Each row is a point. Each copy is the shape, with its points in the same order, stretched, turned, moved and blurred by noise. Say if it was mirrored as well.

Shape (5 x 2)
0: -26  23
1:  53 -21
2: -38  -7
3:   1  33
4: -49 -26
Copy 1 (5 x 2)
0: -16 -27
1:   6  40
2:   5 -32
3: -23 -10
4:  18 -35
Copy 1 is: only turned
Copy 2 (5 x 2)
0: -45  -2
1:  36  20
2: -28 -31
3: -33  28
4: -27 -54
Copy 2 is: only turned
Copy 3 (5 x 2)
0: -17  35
1:  27 -56
2: -65  20
3:  22  24
4: -94  16
Copy 3 is: only turned

Shape (7 x 4)
0: -21   8   7   6
1:  41 -54 -34  26
2:  53  46  29  39
3: -25  -1  11 -39
4:  -5  53 -17   1
5:  15  45   0 -47
6: -53 -27 -47  27
Copy 1 (7 x 4)
0:  17  -6 -15 -26
1:  31 -30 -15  47
2:  -8  -1  45 -21
3:  -3  -3 -57 -31
4:   9 -44  10 -45
5: -37 -38 -25 -35
6:  79 -31 -24  -8
Copy 1 is: only turned
Copy 2 (7 x 4)
0:   6  17  19  28
1:  50 -32 -67  23
2:  74   7  39  34
3: -18  62  21   0
4:  20  -5  48  10
5:  10  57  51 -27
6:  -6 -55 -35  41
Copy 2 is: mirrored
Copy 3 (7 x 4)
0:   9   6   2   3
1: -19 -14 -17 -50
2:   3 -52 -17  15
3:  -8  15  25   5
4:  -8   0 -20  26
5: -29  -6   8  31
6:  10  42 -27 -24
Copy 3 is: mirrored
Copy 4 (7 x 4)
0:   7  10  11  -2
1:  73  10 -57 -42
2: -66 -16 -89  29
3:  29 -51  45  -2
4:   8   3  -1  47
5:   3 -77  15  54
6:  79  67  19 -32
Copy 4 is: only turned

Shape (13 x 8)
0: -51 -14  37  30  63  26  32  37
1: -19   3  12   3  29 -13  60  36
2:  -3 -10  33   8  -6  14  12 -72
3: -45  18 -16  21  69 -48   2  45
4:  45   8  24 -24 -23  26 -15 -36
5:  32 -13  10  -6   9  55 -13 -44
6: -25 -32 -54  19  43  -2  14 -14
7: -14  30  16   2  -4  20 -19 -43
8: -21 -26  38  48  52 -27  17  42
9:  -7 -14  46 -35 -18  44  -3 -18
10: -49 -29  -6  40   3   2  16  65
11:  -6 -54 -34 -62 -19 -29 -35  -6
12:  13 -21   6   4 -11  14  11 -11
Copy 1 (13 x 8)
0:  73  -1  17  81  -5  47  -6 -12
1:  -2 -15 -17  50  11  51  19 -10
2:  49  16   3 -29 -29 -14  42  10
3:   5  17 -30  69  21   4 -21 -53
4:   7 -10  21 -51  14   5  17   5
5:  34   6  57 -25  -9  -5   6  31
6:  -2  65   0  22 -21 -13  -9  19
7:  30  -3  -6 -25 -27 -23  -6 -14
8:  54  27   2  51  26  45   6 -44
9:  52 -32  -8 -11   4  26  -7  27
10:  38  38 -32  41  -1  59 -44 -23
11: -16  18 -66 -24  53   4 -40  33
12:  16  20   5 -16   1  28   5  12
Copy 1 is: mirrored
Copy 2 (13 x 8)
0:  22 -61  47 -13  30  23  70 -64
1:   5 -45  -8   0  52  59  27   4
2: -73  46  12   9 -72  15   3 -37
3:  40 -52   2 -96  81   8  16 -12
4: -83  29  22  64 -56 -21 -33  33
5: -59  31  48  57 -49 -34 -48 -23
6:  41  32   9 -43  32   0 -40 -72
7: -48   6   8 -24 -58 -36   6 -21
8:  17 -36  42 -32  32  61  53 -15
9: -44  20  17  86 -44 -25  42   3
10:  91 -37   2  -8  11  21  44 -16
11:  18  96 -27  53  29 -20 -15   1
12: -14  23  11  34 -24  19 -11  -1
Copy 2 is: mirrored
Copy 3 (13 x 8)
0:  12  15  28 -15  86 -67 -37  20
1:   3   0 -17 -20  58 -29 -14 -13
2: -29 -23  52 -12 -11  46 -15  36
3:  58  35  32  41  45 -63  12 -54
4: -50 -25  43 -39 -50  13 -13   1
5: -47 -41  68 -30 -16 -21 -18  39
6:  24 -20  46  41  42 -45  34  43
7: -16   1  53  15 -25   1 -24   3
8:  45   9  31 -29  55 -22  -8   3
9: -52  15  29 -33  -8  -8 -19  23
10:  54  23 -13   5  54 -48   6  60
11:  -2  43  31  26 -31  -9  84   5
12: -13 -22  21 -24  -2   2   0  40
Copy 3 is: only turned

Shape (15 x 11)
0:  -3  25  19  13  55  13  11  -7 -31 -15  18
1:  -6  62   0   4 -66 -12 -25  25 -36  25  26
2: -15  54  12 -20 -12   2 -38  44 -61  20  -6
3: -49 -65  39  -7   6 -17   7  50   5 -26 -19
4: -50 -67 -16 -21   6 -15  24  14 -25 -31 -63
5:  28  47  20  -6  11 -40  29  31 -40 -13  -8
6:  43  46  41   6 -31 -11 -31   2 -31  36 -10
7:  28  16   5 -46  53  -7  21  39  -4 -15  21
8:   3  59   4  -4 -32 -26 -25   2  -9  20  27
9: -46 -64  -7   2  31 -42   0  45 -18  39 -37
10: -39 -73  -7 -10   2  30  35  52   8  12 -60
11:  12  42 -15   8  46 -15  34  20   6 -15   1
12: -41 -64  11 -25   7  -6  62  22 -33  19  -7
13:  -8 -71 -16  22   3  -2  16  57 -37 -14  -9
14:  18  17 -11 -27 -48 -14 -54  -3 -40  23  10
Copy 1 (15 x 11)
0:  15 -24   5 -39 -11   2 -19 -35   1  -2 -24
1: -32 -30  14  59 -66  -2  -4  48   2  34  12
2:  -4 -51  70  54 -43 -16 -33 -26  -5  44 -16
3:  68 -54  37  13  53  10  61 -23 -37  48  40
4: 102 -42  25  48  88   7  54 -37  14  21  -1
5:  17 -41  53 -17 -24   1 -35  20 -53  14 -35
6: -40 -31 -17  30 -39 -30 -29  15 -60  11 -16
7:   5  12  75 -45   4 -29 -47   8 -27  11 -18
8: -29  -3   5  44 -47   5 -21  35  -7  19   8
9: 104 -71  24  42  56  -5 -20 -39 -34  58  41
10:  64 -73  31  27  73 -27  37 -18  15  11  38
11:  23 -24  36 -24 -16   7 -44  17  -7 -25 -10
12:  47 -58  17  -4  70  -7  12   9  14  67   9
13: 112 -64  11  -3  20 -47  41  -7 -36  21  27
14:  -1  14  -9  78 -21 -46  -2  18 -13  31  -5
Copy 1 is: mirrored
Copy 2 (15 x 11)
0:  23  32 -49  24  15 -53  47   2 -23  -2   7
1:  54 -82 -32 -33  -1   3 -17 -68  11  -1 -14
2:  42 -54 -48 -42  14 -21   2 -78  29 -30   3
3: -42  -6   1  18  41  53  22  14  49 -29 -15
4: -35  10  29  50 -13  60   4  10  78 -27  29
5:  25  -3 -29   1  53 -21  20 -55  -4  29  26
6:  10 -40   6 -57  41 -27 -20 -35 -27 -10   6
7:  -9  39 -90  -4  31 -44  17 -35   1  25   0
8:  44 -38 -38 -39   4   1   1 -36  -7   9  -3
9: -51 -35  16  26   0  42  70  -4  77   6  14
10: -59 -11  25  38   2   5  -6  30  87  -8 -18
11:  19  15 -49  24  33 -36  43   6   8  55  30
12: -38  25  23  46 -17  18  41   1  65   5 -28
13: -51 -14 -24  70 -13  -7   6  -9  31   3  -5
14:   8 -44 -30 -40 -46  -5 -41 -64  -4 -28   8
Copy 2 is: only turned

Shape (16 x 12)
0:   8   8 -49 -51 -22  17  -1  23  38  43 -19  -1
1:  17 -14  10  44 -20 -16  66  49  14  -7   4   5
2: -11  11 -26 -12 -25  13   0  -7  11  51  27  22
3: -34 -43  25  44  20   1  16  45 -21  15  -4  14
4: -13  24   4  36  44 -56   1  10 -38  10  27  -3
5:   7 -24 -27  21 -36  37   7  43  15 -53  -7  45
6:  13 -11 -37 -40  19  34  49  45   0 -21 -16   5
7:   5   6  23  14  22 -65 -12  12 -47  10  -6 -14
8:   8 -55 -23  32 -15 -14  48  -5 -24  -7 -18  24
9: -19  20  -6 -40 -22  40  -6 -45  56  18  -1 -22
10: -43 -35 -27  31   3 -30  32  10  35 -14  11  31
11:  23 -17 -11 -52  -4  27   2 -17  34  28  35   2
12: -11  43   6  73  65 -29 -16 -39 -30  52  34  -2
13: -21  -8   1   6 -26  24  59  16  19 -19 -34  78
14: -38  45 -16  57  27 -25 -18 -44 -48  57  24 -54
15:  33 -38 -21  15   7   7  25  41  33 -12 -53  28
Copy 1 (16 x 12)
0:   -9  -26   51   -7  -15    7    6   -6   60   14   -6   43
1:  -37   25    6   18  -25   14   74   19  -26    1   55   30
2:  -44   -4   14   -4   -3    1  -31    7   20   13  -13   11
3:  -22    4  -18   22   -2    8   11  -12   -6  -17   79   20
4:  -25   59  -45  -36  -47  -36  -45  -43   12   13   49  -19
5:   13  -48   76    2   -3   85   22  -15  -41   27   41   24
6:   29   -5   60   10  -12   53   54  -75   24  -40    1   33
7:   17   56  -44   -5  -41  -45  -49  -13    5   12   43   20
8:  -17   25   25   50    8   23   42  -23  -37   15   28    1
9:    3  -35   22  -30   25  -14   19   25   24  -10  -63  -42
10:  -43    6   59   -6  -14   10   18    6   -6   26   53  -67
11:   -5   11   46  -21   28   -2    7    3   24  -19  -45   24
12:  -76   55 -103  -71  -25  -76  -46  -64   21   21   24  -37
13:   -4  -35   70   44  -19   28   16   -5  -55  -22   -3  -14
14:  -61   40 -121  -42  -17  -45  -28  -43   42   32   17  -52
15:   -1  -18   57    2  -10    9   61  -32    0   14   48   47
Copy 1 is: mirrored
Copy 2 (16 x 12)
0:  17  50  37 -18  12  -9  47 -32  68 -34  -2 -50
1:  10 -15   5   6 -25  -9  -8 -15  55  51  45 -19
2:   9  48  50 -19 -27  11  12 -10  36 -30  -7 -24
3:  15 -26 -10   1 -11  58  10 -12  22  68   5   8
4: -47  13  -9  11 -41  19  10 -49  12  33   8  24
5:  49 -46  18   7 -19  26 -10   1   5 -21  37 -22
6:  54  -2  -3 -18   7  24  21 -44  56  -1  32  -7
7: -49   8 -14  -1  24   7  -6 -41  -6  45   3   8
8:  16 -21  46  13  -4  10 -35 -37  38  41  22   2
9:  40  30  28 -19   4 -33  24  10  48 -36 -55 -21
10:  36 -15  59  15 -37  -5  40 -16  34  38  20  13
11:  34  33  25 -60 -18 -22  13 -23  36 -13 -31 -47
12: -47  48   1  36 -78  22   9 -37  -9  35 -36  10
13:  79 -10  35  17  13  38 -17  34  18   3  58   8
14: -88  39  15  30 -46  20  17 -54  33   5 -54  19
15:  51  -4  17  17   3 -10  13 -36  15  42  27 -46
Copy 2 is: only turned

Shape (16 x 12)
0:  24 -17  48 -10  -6 -32  10 -42  16 -12  12 -49
1: -28  -2 -38  -8 -24   7  49  -3  28  -4  18  -8
2: -29 -31 -14 -51 -59 -12  -4 -21 -12 -43 -14 -60
3: -39  32 -16 -11  35  -5 -33 -13  20  18 -47  18
4:  12  14   2  -2  26  13  40 -50   3  10  -8 -35
5:   7 -19  41   7   2  35  -5 -22  54 -41  -8 -23
6: -48  14 -10   8  21  40 -35   1  15 -41  13  30
7:   6  -8 -16 -42  34 -35 -20 -21   4 -43 -58   2
8:  11 -16  15  20  37  55  40 -26 -44  45  -7  15
9:  31  23 -50  87   0 -18 -53   2  -6 -21  33 -25
10: -23  10  -4  37  -1 -14  33 -27  15  22 -22  44
11:  40  39 -38  53 -32 -10  10 -11  19  -5   0  29
12:   1 -11  51   5  18  30   8  14  44  -1  -8 -21
13:  41 -43  26  -4  28 -21 -27 -26 -29  10  40   4
14:  23 -33 -31 -22 -58  35 -35 -36  18  -3 -25   2
15:  24  27 -30 -25  -1  18 -48  -4 -33 -27 -19  18
Copy 1 (16 x 12)
0:   2  23   4 -40 -15  45  27  34  43 -50   8  37
1:  23  49  31   0 -57  -5 -19 -47  31   1   2  -5
2:  76  -6  -6   3 -39  24  -6 -29  27 -29  37 -41
3: -39  -1 -51  10 -42  11  -7  21 -39  26  38 -19
4: -19  65  43  11 -10  55   2  27  17  -9  28  11
5:  28  46 -12 -15 -41  50  12  48  11 -22 -52  45
6:  12   0 -30   4 -36 -29 -45  18 -31 -19 -43 -13
7:   3 -19 -61 -40 -15  62  13 -16 -49   6  40   6
8: -13  63 121  -8  16  25  -2  58 -23  22  30  15
9: -59   0 -46 -23  37  -6 -12 -28  52   9 -86 -69
10: -40  51  28 -44 -64   6  32 -11 -15  -2  10 -20
11: -75  22 -10 -15 -35  -7  50 -51  19   7 -62 -34
12:  16  46   6 -15 -17  21  10  54  20   9 -26  62
13: -14 -45  47 -71  13  19  -8  38  13 -26  12  45
14:  10 -40  15  22 -80  50  13  -4  15  26 -20 -14
15: -29 -55 -30  31   4  -4   6   1 -37  11  -3 -23
Copy 1 is: mirrored
Copy 2 (16 x 12)
0:  26 -52  21  19 -24 -54  10  14   5  33  50  10
1:  51 -12 -15  -5   1 -40 -18  -4 -23  25 -13 -22
2:  32 -16  26 -31 -13 -74  27 -34 -25  10  10  11
3:  18  11 -24  12 -31 -17  11  34  40 -10 -43   9
4:  54 -44 -15  23   6 -28   0  16  26  12  23   8
5:  36  -7  23  45 -25 -34  11 -25   6  34  31  -4
6:  57  61   9   5   0 -16  20  23   8  14 -17  -1
7:   1  -9  34  20   3 -36  32  14  28 -20 -30   6
8:  28  -1 -40  29  44   1   5  14   9  39  31  31
9:   8  14  17 -72  -4  28  12  19  43  69  49 -55
10:  11 -14 -39  19  -9 -12  21  37  -3  28  -3 -31
11:  15 -15  -4 -26 -14  35  11  28   0  26  26 -59
12:  21   5  -4  52 -20 -46 -21 -18  12  34  27   8
13:   3 -14  31  -1  12  -6  18  48   9  52  33  36
14:  11 -26  24 -26 -30  18  33 -30 -14  30  -2   5
15:  26  30  28 -30   8  18  27  27  13 -19  -2  15
Copy 2 is: only turned
Copy 3 (16 x 12)
0: -35 -34 -22  48 -23 -28  28 -13 -13 -70 -16 -10
1: -19 -28 -51 -14  -6 -32  26  22 -10  55   5 -38
2: -85  -2 -42 -15  -5 -36  60  -2   3  16  31  47
3:  15  57  30 -13  64  33  -7 -61   7  21  16 -25
4: -15 -12 -42  17 -10 -33  -2 -40  -8 -38   2 -56
5: -20  17 -58  23 -12  -6  47 -11 -50 -50  28 -53
6:  21  63 -54  26  33  35   3 -11  -6  53   3 -30
7:  11  37  -6 -48  35  43   4 -73  10 -11  23  23
8:  11   7 -36  23  -5   0 -28  -4  61 -51  40 -64
9:  38  41 -29  21 -48 -62  37  17  46  61 -65  10
10:  36 -21   5   9 -13  11 -10  12  15  20  37 -31
11:  73  -3 -31  -3 -20 -70  28  27  -5  46   0  -5
12: -17  33 -16  22   8  -7  14  12 -36 -65   5 -70
13:  13 -23 -28  63  -3  24  21  -7  79 -62 -34  -4
14: -27  -9 -39 -16  12 -46 105 -26   2  20  50  19
15:  48  54 -35 -16  51 -19   5 -32  21  15  17  26
Copy 3 is: only turned

Shape (17 x 12)
0:  -8 -43  22 -27  36   1 -15  24  15 -12 -35   0
1:  -5  19  -3 -22  21   3 -15 -18  19 -23 -22 -24
2:  -5  -5  27  11   5  -7  -6 -15  30 -12 -12  15
3: -20 -21  -3 -35 -13  -7  31 -19  18   3  -8  -3
4:  -1  -7  25 -23  26 -12 -18 -12  -7   8   1  36
5:   9 -38  -3 -15  -6 -15  -9 -10  12 -23   6 -13
6:  10 -12 -13 -16   8  -9  -4  -9   6 -22 -27  60
7: -10 -36  27 -25  24  54   3  12  14 -18 -15  21
8:   7  13  -6 -27 -78 -11  -2  -9  -2   6  -4  -8
9:   9  21  23 -10  36  16  -7   1  -2 -10 -49   3
10:  19  10   9 -30   7  15  24  13  31  -7   6 -22
11:  -1  19 -12  16  38  -8  -9  -5   4 107  -8 -10
12:   4  19  13 -21  29  34 -15 -14  24  18 -19   5
13:  20  10   1 -26  41 -10  19  -6   5  18 -27 -24
14:  -8  22 -13 -23  38 -10  14  38   2 -22   5  -9
15:  -9  19  16  -1  39  -7   2  -9  15  33   0 -18
16:  -2 -28   7 -21 -26  66  50 -21  -1 -13   8 -20
Copy 1 (17 x 12)
0:  13  22  40  -5   8 -36  31  23  -7 -28 -45  35
1:  -5  14 -10   8 -48  -9  -8  10  -8 -36 -44  12
2: -28   9 -17  14 -24 -13   7   3  -9   8 -40   3
3: -19  11  33  -4 -25 -23 -46  21 -11  22 -23   0
4: -18  16  33  26 -14  11  22  23   5   8 -34  15
5:  17   2  25  36 -18 -12 -18 -14 -23  10 -35  10
6: -49  12  48   9 -21  14 -15 -22  12  12 -48  22
7:  14  33  21 -29   9  -8  -7   6  30  15 -39   9
8:  -5  -8  43  29 -47 -18 -23 -32   1  42  26 -61
9:  -8  15   8 -25 -34   5  37   7   5 -29 -23  13
10:  12  12  -6  -3 -22 -24 -29   9   2   7  10  36
11: -28 -65   7 -22   6 -31  30  99  32 -38  18   3
12:   3   3  -1 -19 -28 -11   4  40  41 -13 -32  11
13:  -5  -6  17 -14 -28 -11   9  38 -14 -28  -6  47
14: -35  32   2  10  -8   0  -5   8 -21 -46   8  42
15: -19 -11 -18  -2 -15 -14  19  58  -5 -26  -8  16
16:  26  10   0 -43 -13   5 -69 -10  10  57   3 -38
Copy 1 is: only turned
Copy 2 (17 x 12)
0:   10    3    0   -2   14   19  -17    4   10  -13   50   20
1:   20    9   -8   31    1   13   -6   -7  -34   20   30   14
2:  -20   -6   26   24  -12   45   12    9   -2   19   24   17
3:   -7    5   11  -29    7   13  -33   11  -26   13   11  -17
4:  -22  -25  -29    3    4   16   18   12    5   12   19   33
5:    1  -23   28    3   29    9  -14    6  -37   -5   26    3
6:    6   -2   31   -9   27   50    4   32    1    7  -16   27
7:    5   -9   12    6    7   10  -50   26   20   -7   17   15
8:  -28   20   23  -23   23  -35   21    2    0   44  -11  -29
9:    3   30  -12   21  -19   12    1    1    3    6   22   31
10:   10   11   18  -19  -30  -10  -11   45  -18   -1   36  -16
11:   18    2  -61  -44 -121   -6   52  -60  -10    6   36   25
12:   15   -1  -20   12  -46    7    3   -2    1   34   26   31
13:   18   25  -19  -26  -44    2   -5   -2  -40   -7   38   16
14:   26   15  -18  -11   -5   -3    2   47  -17  -32   28  -28
15:   -2   -1  -37    0  -65    7   17  -13  -21    4   43   11
16:   -3   -4   35  -15    1  -28  -86   17  -31   -9  -12  -26
Copy 2 is: mirrored
Copy 3 (17 x 12)
0:  47   7  -7 -26 -25 -26  40  25  -4  42 -11  48
1:   2  10  -6 -20  11  -7  43   6  43   3  -4   9
2:  24 -15 -19  12  11   8  10  33   1  14   2   8
3:   8 -17  11  14  -7   9   3  14  60  39 -19  22
4:  25 -14 -26  23  -7   2  20  -4  -1  43   9 -24
5:   1 -22   9  14   2 -27   0  -6   4  24 -11  29
6:   1 -41  13  11 -11  16  14  12   0  28  38   5
7:  31  -6 -25  16 -37  13  42  16  17  34   6  66
8:   9 -48  11   3  15  17 -27 -48  52   5 -31   2
9:  33  29   5 -25   1  19  53   7  18  -2  17   7
10:  -3   4  17  15 -26  21  38  23  25   4 -36  23
11:  -9  83  -5 -43  12  47 -10 -34  15  44 -29 -41
12:   6  24 -25  -4   5  40  52   1  26  18 -10  17
13:   7  48  36 -15   4  14  41   1  34  14 -11  -4
14:  -8  18  15 -23 -54  -9  41  34  15 -13  -5 -20
15:  10  44 -14  -8   8  20  22  10  23  17 -20 -23
16:   5   5   3  48 -14  25   2 -17  76  15  -5  73
Copy 3 is: mirrored
Copy 4 (17 x 12)
0:  -9  11   7 -10  11  27 -12  47  39  -4  19  -3
1:   6  -7  12 -15   2  -2  19  24  -9  34   3  38
2: -23  27   9  16 -22  -9  18  13  -9 -11   5   2
3: -42  12  22  -8 -31   3 -31 -27  33 -13  -3  25
4: -17 -20  13  20 -30 -37   2  20  39   9  -8 -19
5: -32   0 -12 -33  -8  -1 -14   4   5  11  20  -3
6:   1   8 -20  -7  -2 -38 -16  36  26 -39 -32   4
7: -25  25   0   8  37 -27   4  12  46 -39  53   4
8:  -8 -18 -50   1 -30  25 -50 -42 -27   5  -7  23
9:  49  17  11   4   2 -15   7  42   9  -1  11  20
10:   6  24 -13 -15  -4   5  10 -30  23  16  23  18
11:  36  12  84  13 -23  19 -10 -21  20  44 -48 -58
12:  15  17  11  21  12 -20  11   6  18  21   9   2
13:  45  20  38 -24 -24  -2  -6   6  32  32  -2  11
14:  16 -23  11 -30  -4  24  37  13  19   5 -14  17
15:   8   6  63   6 -28   7  27  -2  12  34 -15 -13
16: -32  26   6 -13  18 -46 -23 -53  19 -45  79  29
Copy 4 is: only turned
